Rows are points. The ring and each string are closed loops that go straight from each point to the next, and from the last back to the first. Before rounding, they use only three directions, however many columns there are. How many times does the string pass through the ring? Passing back the other way cancels.

Ring (9 x 3)
[[ 21.9  -6.9   4.0]
 [ 21.4   6.3  -4.2]
 [  9.1  17.7 -13.6]
 [-11.0  17.3 -18.3]
 [-24.4   5.8 -16.6]
 [-27.7 -10.6  -9.6]
 [-22.1 -21.1  -2.1]
 [ -5.4 -26.7   7.3]
 [ 11.8 -20.4   9.4]]
String (8 x 3)
[[-17.9   9.2 -35.9]
 [-12.0   0.8 -23.4]
 [ -6.0  -0.3  -9.0]
 [ -7.8   8.0  -4.3]
 [ -0.9  -1.0 -20.6]
 [  0.3  11.1 -26.0]
 [ -5.6  29.5 -27.5]
 [-19.1  34.2 -22.6]]
Times through: 0
String (8 x 3)
[[ -3.1  -0.5 -20.5]
 [ -6.0   1.4  -5.7]
 [-18.7  17.9  -3.0]
 [-26.0  32.0 -14.4]
 [-15.0  34.5 -26.2]
 [ -6.7  29.6  -3.3]
 [ -3.3  13.5  -3.4]
 [ -2.3   0.7  -9.5]]
Times through: 0

Ring (7 x 6)
[[ 30.0  -2.1   2.3   8.8  -9.7  -9.8]
 [ 16.9  17.1  12.2  12.4 -14.5   4.3]
 [-14.1  23.1   9.7   5.3 -18.1  26.8]
 [-27.4  15.0  -1.0  -2.6 -16.0  34.8]
 [-25.1  -8.6 -21.0 -12.4  -8.3  29.3]
 [ -5.1 -22.7 -24.3 -11.5  -5.0  11.0]
 [ 19.9 -21.7 -13.9  -2.3  -6.0  -7.8]]
String (16 x 6)
[[ 40.2 -11.2 -14.6   5.0   0.4 -12.6]
 [ 17.8  -1.8 -18.4   0.6  -0.1   7.8]
 [ 11.4  -4.1  -6.1   1.5  -8.9   3.8]
 [ 14.1 -12.2  15.9   5.8 -22.6 -13.7]
 [ 30.5  -8.7  14.8  10.5 -18.2 -20.3]
 [ 39.0   1.4  13.0  14.6 -13.5 -18.1]
 [ 15.9  -1.2  27.5  11.7 -27.0 -13.9]
 [  6.9   2.3   7.4   5.2 -16.4   3.5]
 [ 10.9   9.0  -2.3   5.4  -8.7  10.1]
 [ 25.5  24.7 -10.9  10.5   2.0  15.6]
 [ 30.0  24.1   8.7  16.4  -8.6   2.8]
 [ 26.8  12.5  24.0  16.8 -20.3 -10.0]
 [ 12.6  -2.1  25.2  10.1 -26.5 -11.4]
 [ 15.0  -2.8  12.6   7.4 -18.8  -6.9]
 [ 33.9 -11.6  22.4  12.6 -22.4 -27.8]
 [ 47.0 -12.4  -2.5   9.5  -5.5 -23.2]]
Times through: 0

Ring (8 x 8)
[[ 12.3 -23.8  39.0  -6.9   7.5  -5.0  17.5   1.1]
 [ 26.4   3.1  33.3   9.6   5.8  -7.5  15.2  -3.6]
 [ 21.3  24.3   8.9  18.2   0.9  -3.2   6.6  -6.9]
 [  8.6  25.4  -7.1  15.1  -1.0   2.4   1.3  -6.9]
 [-12.5  12.0 -22.2   3.2  -4.9   7.9  -3.9  -3.7]
 [-27.1 -18.8 -16.5 -14.1 -10.3   5.1  -2.3   3.7]
 [-20.6 -34.3   4.6 -19.6  -6.1   1.0   5.1   5.9]
 [ -1.4 -34.5  30.4 -15.3   3.9  -2.7  14.5   3.9]]
String (15 x 8)
[[ -6.8  -9.7   2.5  -5.1  -2.3   1.7   4.6   0.3]
 [-21.1 -30.1   4.2 -19.4   3.4   8.2   6.1   2.7]
 [-24.0 -50.2  17.5 -29.4   5.3   6.4  10.8   6.3]
 [ -8.3 -37.8  27.9 -20.1  11.3   4.8  14.7   2.6]
 [ -0.1 -17.7  20.4  -8.2   8.7   3.5  11.7  -0.7]
 [  3.3 -13.0  20.3  -4.9   7.8   2.1  11.5  -1.4]
 [ 16.8 -12.6  39.4  -2.3  18.6   2.1  18.9  -3.8]
 [ 36.0   7.0  45.0  12.7  16.3  -4.9  20.2  -6.8]
 [ 12.4   3.1  18.8   4.7  10.0   2.5  11.1  -5.0]
 [  8.1   6.5   7.3   6.5  -0.9  -1.5   6.1  -3.1]
 [  9.1  18.6  -3.9  13.3  -8.3  -4.0   1.5  -3.7]
 [  2.1  33.5 -24.6  18.2 -11.0   1.2  -5.7  -6.2]
 [-18.1  25.4 -39.0   7.4  -4.9  13.7  -9.3  -6.5]
 [-26.3  -0.2 -25.6  -7.5   2.1  16.6  -3.9  -3.2]
 [-11.8 -10.7  -0.2  -8.0   4.0   8.0   4.5  -1.2]]
Times through: 1
String (28 x 8)
[[  7.8 -12.2  20.6  -1.5  -3.5  -7.1  10.2   1.4]
 [  9.5 -26.4  34.7  -7.6  -0.8  -9.4  15.2   3.6]
 [  4.4 -41.1  42.6 -16.5   4.6  -6.7  18.5   5.2]
 [ -3.3 -53.1  45.3 -25.1  10.3  -1.8  20.3   6.1]
 [ -7.3 -40.2  31.4 -20.9  12.3   4.4  15.9   2.9]
 [ -3.1 -14.7  13.6  -7.3   5.7   3.8   9.2  -0.6]
 [ -4.8 -21.4  13.4  -9.3  -3.9  -2.9   8.0   3.1]
 [ -5.9 -25.5  12.6 -10.4 -11.3  -7.9   6.8   5.7]
 [-13.7 -52.3  26.2 -25.2  -7.7  -7.6  11.9  10.2]
 [-13.4 -57.0  35.2 -29.3   6.0  -0.1  16.6   7.7]
 [ -7.9 -53.3  36.7 -25.1   0.9  -5.4  16.4   8.3]
 [ -0.3 -35.7  29.6 -14.2  -4.5  -8.8  13.2   6.3]
 [  3.6 -16.9  17.8  -4.1  -8.2  -8.9   8.8   3.4]
 [  3.4 -17.6  22.7  -6.4   4.3  -1.1  11.9   0.5]
 [  4.4 -14.7  22.4  -5.2   6.4   0.4  12.0  -0.6]
 [  4.5  -7.4  13.8  -0.7  -1.6  -3.1   8.2  -0.1]
 [ 19.6  -7.0  30.0   4.5  -3.5 -12.0  13.1   0.6]
 [ 31.5  -4.5  44.4   8.1   4.0 -12.9  18.6  -1.6]
 [ 37.7  -1.0  52.0  10.2  12.9  -9.7  22.1  -4.3]
 [ 24.5  -2.6  39.5   4.9  16.3  -1.1  18.5  -5.1]
 [ 13.2  -3.0  23.9   2.5   8.5  -0.3  12.6  -3.3]
 [  8.8  -2.6  16.3   2.2   2.2  -1.9   9.4  -2.0]
 [ 10.7  -0.2  14.6   4.7  -3.1  -5.7   8.2  -1.1]
 [ 11.6  -4.3  23.0   1.5   7.8  -0.2  12.3  -3.0]
 [ 14.4  -7.1  30.4   0.3  13.4   1.2  15.3  -3.7]
 [ 28.1 -10.9  51.3   1.9  19.4  -2.9  22.8  -4.1]
 [ 29.3 -13.7  51.1   2.6   9.0 -10.7  21.4  -0.9]
 [ 20.0 -14.9  37.7   0.7  -0.9 -12.4  16.0   1.6]]
Times through: 1

Ring (10 x 9)
[[ 33.1 -17.7  16.2  -1.1   7.4 -14.4  49.5 -11.1   4.9]
 [ 21.5  -4.1  19.9   0.4   1.7 -18.7  29.8 -14.1   8.9]
 [  3.1  10.4  20.3   4.2  -4.5 -20.3  -1.7  -9.7   7.4]
 [ -9.2  16.5  17.1   7.9  -7.2 -18.6 -22.6  -2.3   2.6]
 [-16.9  14.9   8.5  12.9  -6.6 -13.4 -35.4   8.4  -6.3]
 [-11.9   2.9  -1.8  16.3  -1.5  -6.7 -26.4  16.1 -14.5]
 [ -2.7  -7.8  -5.9  16.0   3.1  -3.3 -10.6  17.8 -17.4]
 [ 15.2 -22.5  -5.2  11.3   9.3  -1.4  19.8  14.9 -16.7]
 [ 30.5 -29.6   2.1   4.5  12.3  -4.0  45.2   6.4 -10.4]
 [ 36.5 -26.3  10.9  -0.2  11.0  -9.6  55.2  -4.3  -1.3]]
String (20 x 9)
[[ -4.2  -0.3  -4.4  17.4   0.2  -8.0 -12.3   7.9 -10.0]
 [-22.7  10.2 -17.3  29.1  -3.8  -6.1 -42.2  12.9 -15.0]
 [-28.5  18.1  -0.4  19.7  -7.9  -9.7 -54.6  16.9 -13.3]
 [-19.7  16.4  24.0   2.4  -8.2 -13.8 -43.1  18.0  -9.1]
 [-18.7  18.3  27.9   0.4  -9.0 -15.8 -41.6  15.2  -6.3]
 [-30.8  32.7  21.2   9.5 -14.4 -20.0 -60.2   6.2  -0.6]
 [-21.0  27.7   7.3  18.0 -11.3 -20.5 -40.6  -7.6   5.0]
 [ -7.8  16.1   5.7  15.8  -6.3 -18.4 -18.0  -9.4   4.8]
 [  5.0   0.5   7.8   9.6  -0.2 -13.5   2.4  -1.9  -1.1]
 [  1.6   4.1  20.0   2.1  -2.3 -15.1  -5.3   3.2  -1.5]
 [ -8.4  16.7  30.3  -1.3  -8.0 -19.8 -23.4   2.6   2.2]
 [-17.8  27.5  22.6   7.4 -11.9 -22.5 -37.6  -4.7   6.3]
 [-14.1  20.4   0.1  20.9  -7.9 -18.2 -27.9  -9.5   4.0]
 [ -6.3   9.1  -4.8  20.9  -3.2 -13.7 -14.5  -5.1  -0.9]
 [ -1.5   3.1   4.0  12.8  -1.3 -12.1  -8.4   2.2  -4.3]
 [-16.4  12.2  -7.2  23.1  -4.7 -11.0 -32.1   4.4  -7.2]
 [-25.9  15.9  -7.5  24.0  -6.6  -9.0 -48.9  13.1 -12.6]
 [-27.9  15.1   1.5  17.3  -6.9  -7.9 -54.4  22.2 -16.6]
 [ -7.4   3.9  18.4   2.7  -2.7 -10.5 -21.6  17.2 -10.9]
 [ -2.0   0.0  10.9   6.9  -0.6 -10.0 -10.9  11.5  -9.2]]
Times through: 0
String (20 x 9)
[[ -1.4   3.1  17.4   3.4  -2.0 -12.8 -10.6   8.5  -5.6]
 [ -4.8   6.2  21.1   1.7  -3.5 -13.6 -17.0  10.4  -5.7]
 [-23.2  21.0  18.3   7.8  -9.7 -15.2 -47.6  12.7  -6.5]
 [-30.2  24.4   3.6  19.0 -10.5 -13.5 -57.4  10.8  -8.0]
 [-19.8  13.2 -13.0  27.3  -4.9  -9.7 -37.2   5.5  -9.0]
 [ -6.7   2.6  -6.4  19.6  -0.8  -8.7 -16.2   6.2  -9.1]
 [ -1.1  -1.5   2.3  12.5   0.5  -8.9  -8.0   8.5  -9.1]
 [ -6.1  -3.8 -15.3  23.8   2.0  -4.1 -14.4  11.6 -15.0]
 [ -7.5  -8.8 -23.8  28.0   4.1   0.6 -16.4  18.2 -21.5]
 [ -4.8 -10.2  -8.0  16.5   3.9  -0.5 -14.4  24.1 -22.1]
 [ -2.4 -12.6  -5.1  13.7   4.7  -0.1 -11.0  25.9 -22.9]
 [  0.1 -20.0 -26.3  26.2   8.7   5.0  -3.7  24.0 -26.8]
 [  4.9 -15.3 -19.0  22.9   6.9  -0.9   4.4  12.1 -17.2]
 [  6.9  -8.0   1.8  11.0   3.3  -8.1   5.6   6.7  -8.7]
 [  0.3  -3.1  14.8   3.1   0.4  -9.0  -8.1  15.3 -11.1]
 [  3.8  -3.5  12.8   4.7   0.9 -10.3  -1.3   9.3  -7.6]
 [ -1.0  -2.7  -7.9  19.2   1.5  -7.6  -6.2   5.3  -9.3]
 [-20.6  10.2 -16.9  29.0  -3.7  -7.1 -38.4   9.8 -12.9]
 [-30.7  21.7   0.6  20.1  -9.4 -11.2 -58.1  14.8 -11.4]
 [-17.4  15.6  27.0   0.1  -7.9 -14.5 -39.6  17.3  -8.1]]
Times through: 0
